Each row of a before or after table is a point. The points were changed in one or more steps. Then noise was added and the rows were shuffled. The steps act on columns, c1 being the first. Write out the steps. A step turns or swaps two columns, mirrors them in a line or flattens them onto one, adds a multiple of one to another, or multiplies or shifts one. Angles are multiples of 10 degrees, from the lower column toward the higher: turns from -170 to 170, lines from 10 to 170 but not 90. Use the fewest steps. Two steps may share a column if one is a turn and the other turns, adds or multiplies; they go together, in the order done. Otherwise the lowest column goes first.

Before (9 x 2):
0: -0.29  0.03
1: -0.32  0.57
2: -0.10  0.25
3: -0.07  0.37
4: -0.03  0.00
5:  0.48 -0.14
6:  0.10 -0.07
7:  0.23  0.03
8: -0.17 -0.24
After (9 x 2):
0: -0.10  0.28
1:  0.24 -0.03
2: -0.32  0.66
3:  0.11 -0.05
4:  0.48 -0.29
5: -0.01  0.01
6: -0.07  0.41
7: -0.31  0.10
8: -0.19 -0.18
Steps: add -0.3 times c1 to c2

Before (14 x 4):
0:  0.00  0.20  0.23  0.24
1: -0.06 -0.56  0.34  0.26
2:  0.51  0.32  0.01 -0.57
3:  0.21  0.29  0.04 -0.40
4:  0.17 -0.35 -0.08 -0.64
5: -0.13 -0.65 -0.01  0.29
6: -0.10  0.04  0.02  0.19
7: -0.11 -0.31  0.20 -0.19
8: -0.14  0.27 -0.09  0.07
9: -0.04  0.34 -0.11  0.10
10: -0.03  0.12 -0.12 -0.30
11: -0.15  0.31  0.07  0.17
12: -0.13  0.23 -0.03 -0.42
13: -0.16  0.30 -0.02  0.16
After (14 x 4):
0:  0.10  0.17 -0.17 -0.38
1:  0.09  0.25 -0.24  0.18
2: -0.17 -0.36  0.18 -0.77
3:  0.12 -0.54  0.36  0.14
4:  0.02  0.26  0.09  0.37
5: -0.20  0.29 -0.13 -0.27
6:  0.09  0.06 -0.01  0.21
7:  0.15  0.33 -0.12  0.28
8:  0.07 -0.30  0.60  0.20
9:  0.15  0.23 -0.15  0.20
10: -0.01  0.06 -0.14 -0.27
11:  0.17 -0.15  0.31 -0.24
12: -0.48  0.31 -0.11 -0.50
13:  0.14  0.21 -0.21  0.13
Steps: multiply c1 by -1; turn c2 and c3 by -30 degrees; add 0.3 times c2 to c4

Before (9 x 6):
0:  0.02  0.03  0.18 -0.60 -0.01  0.14
1: -0.48 -0.26  0.25  0.15  0.01 -0.16
2: -0.06  0.07  0.25  0.18 -0.05  0.12
3: -0.66 -0.24 -0.22  0.11 -0.13  0.02
4: -0.46 -0.17  0.28  0.16  0.17 -0.19
5: -0.10 -0.26 -0.33 -0.40  0.27  0.07
6:  0.02 -0.08 -0.03  0.28 -0.07 -0.48
7: -0.45  0.22  0.23  0.24  0.00 -0.13
8: -0.12 -0.21 -0.41 -0.16  0.08  0.01
After (9 x 6):
0:  0.24 -0.68 -0.29  0.11 -0.26  0.03
1:  0.26 -0.48  0.31  0.16  0.02 -0.17
2: -0.06 -0.06  0.32  0.17 -0.10  0.12
3: -0.21 -0.45  0.30  0.25 -0.01 -0.12
4:  0.27 -0.10 -0.42 -0.39  0.55  0.07
5:  0.16 -0.46  0.36  0.16  0.34 -0.20
6: -0.02  0.01  0.23 -0.60 -0.03  0.13
7:  0.07  0.02 -0.04  0.28 -0.13 -0.49
8:  0.21 -0.11 -0.53 -0.16  0.16  0.01
Steps: turn c1 and c2 by 90 degrees; multiply c3 by 1.3; multiply c5 by 2

Before (13 x 9):
0:  0.12 -0.21  0.09  0.03 -0.36 -0.18 -0.24  0.29 -0.34
1:  0.12  0.12  0.09 -0.04 -0.19  0.41 -0.20  0.37  0.09
2: -0.01 -0.07  0.15 -0.07  0.29  0.06  0.18 -0.14 -0.07
3: -0.35  0.45 -0.16 -0.08 -0.34 -0.34  0.12 -0.33  0.40
4:  0.43 -0.01  0.02 -0.47 -0.04  0.03 -0.15 -0.33 -0.42
5:  0.33 -0.12 -0.27 -0.16 -0.51 -0.21 -0.11  0.29 -0.37
6: -0.12 -0.22  0.11  0.40  0.20 -0.38  0.16  0.00  0.32
7: -0.06  0.06  0.08  0.30 -0.31 -0.29  0.33 -0.51 -0.14
8: -0.22 -0.22 -0.47  0.40 -0.06  0.32  0.41 -0.25  0.38
9: -0.45 -0.30 -0.06 -0.04  0.15  0.45  0.14  0.32  0.11
10: -0.21  0.05 -0.06 -0.01  0.28  0.22  0.44  0.30 -0.04
11: -0.10  0.15  0.25 -0.36 -0.40 -0.08  0.33  0.09  0.36
12: -0.13  0.12 -0.31 -0.26 -0.10  0.31  0.48 -0.38  0.11
After (13 x 9):
0: -0.12  0.00  0.11  0.40 -0.28 -0.38 -0.22 -0.26  0.05
1:  0.33  0.47 -0.26 -0.14  0.22 -0.20  0.31  0.14 -0.31
2: -0.34 -0.03 -0.17 -0.10  0.57 -0.35 -0.36 -0.20  0.38
3: -0.04  0.18  0.08  0.30  0.25 -0.30 -0.48  0.38  0.13
4:  0.42  0.04  0.03 -0.44  0.02  0.03  0.07  0.53  0.14
5: -0.12  0.22  0.24 -0.34  0.39 -0.09 -0.34 -0.33 -0.06
6: -0.44  0.10 -0.04 -0.06 -0.35  0.43  0.00 -0.26 -0.27
7: -0.20  0.17 -0.44  0.40 -0.11  0.32 -0.56 -0.21  0.15
8:  0.11  0.43  0.07  0.03  0.06 -0.19  0.40  0.12 -0.26
9: -0.11  0.00 -0.29 -0.23  0.16  0.31 -0.60  0.08  0.09
10: -0.02 -0.16  0.16 -0.07 -0.24  0.05 -0.17  0.15 -0.02
11:  0.12  0.04  0.10 -0.03  0.21  0.43  0.31 -0.26 -0.12
12: -0.22 -0.23 -0.05 -0.01 -0.14  0.22 -0.23 -0.12 -0.48
Steps: turn c2 and c5 by 130 degrees; turn c8 and c9 by 120 degrees; turn c7 and c9 by -150 degrees

Before (14 x 11):
0: -0.02 -0.19  0.23 -0.31  0.19  0.20  0.22  0.18  0.20  0.24 -0.03
1:  0.19  0.10  0.20 -0.40  0.13  0.15 -0.16 -0.21  0.25 -0.32  0.01
2:  0.56 -0.01  0.01 -0.48 -0.21 -0.13 -0.29 -0.01  0.06 -0.12  0.06
3: -0.05  0.12  0.16  0.02 -0.31 -0.10  0.19  0.36  0.17 -0.30  0.12
4:  0.02  0.18  0.20 -0.36 -0.07 -0.17  0.22 -0.10 -0.13 -0.07  0.24
5:  0.30 -0.01 -0.11  0.04  0.03 -0.17 -0.25  0.01  0.33  0.09  0.26
6:  0.16  0.26 -0.18 -0.50  0.02 -0.11 -0.05  0.14  0.06 -0.26 -0.21
7:  0.09 -0.21 -0.20 -0.33 -0.30 -0.19 -0.39 -0.04  0.14 -0.13 -0.15
8:  0.17 -0.01  0.11  0.05  0.22  0.11  0.17  0.07 -0.16 -0.04 -0.31
9: -0.03  0.15 -0.34 -0.28  0.13  0.07 -0.28  0.01  0.37  0.12 -0.07
10:  0.18  0.38 -0.09 -0.35  0.00 -0.24 -0.27  0.15  0.38  0.20 -0.20
11: -0.03  0.24 -0.02  0.05 -0.09  0.17 -0.31  0.32  0.25  0.25  0.17
12:  0.04 -0.08  0.11 -0.47  0.14 -0.22 -0.16  0.01 -0.11 -0.07  0.10
13:  0.03 -0.10 -0.06  0.09 -0.09  0.22 -0.26  0.11  0.10 -0.23  0.02
After (14 x 11):
0:  0.01  0.00 -0.10  0.12  0.04 -0.18 -0.09  0.32  0.32 -0.26  0.51
1:  0.35  0.21 -0.01  0.11 -0.12  0.17 -0.24 -0.01  0.22 -0.31 -0.07
2: -0.19  0.12  0.19 -1.00  0.13  0.16  0.31  0.18  0.24 -0.18 -0.21
3:  0.07  0.04  0.12  0.13  0.25  0.14  0.05  0.20 -0.16  0.17 -0.45
4:  0.34  0.09  0.16  0.04 -0.31 -0.12  0.29 -0.06  0.17  0.20  0.25
5: -0.03 -0.02  0.02 -1.21 -0.20 -0.16  0.12  0.55  0.06 -0.30  0.25
6: -0.05 -0.21 -0.19 -0.80 -0.30 -0.21  0.13  0.10  0.14 -0.36  0.14
7:  0.18  0.38 -0.09 -0.87  0.03 -0.23 -0.20  0.20  0.36 -0.28  0.16
8:  0.02  0.16 -0.33 -0.69  0.15  0.07 -0.11 -0.01  0.36 -0.31 -0.18
9:  0.17 -0.17  0.23 -0.77  0.20  0.20 -0.22 -0.03  0.20  0.23 -0.34
10:  0.12 -0.09 -0.06  0.24 -0.08  0.23  0.24  0.04  0.09 -0.27 -0.30
11:  0.00 -0.07  0.11 -1.17  0.15 -0.21  0.07  0.03 -0.10 -0.15  0.44
12: -0.06  0.18  0.19 -0.91 -0.08 -0.18  0.06  0.05 -0.12  0.20  0.48
13:  0.13  0.25 -0.19 -1.25  0.04 -0.11  0.25  0.17  0.08 -0.04 -0.05
Steps: swap c1 and c8; multiply c4 by 2.5; add -1.5 times c6 to c11; turn c7 and c10 by 90 degrees
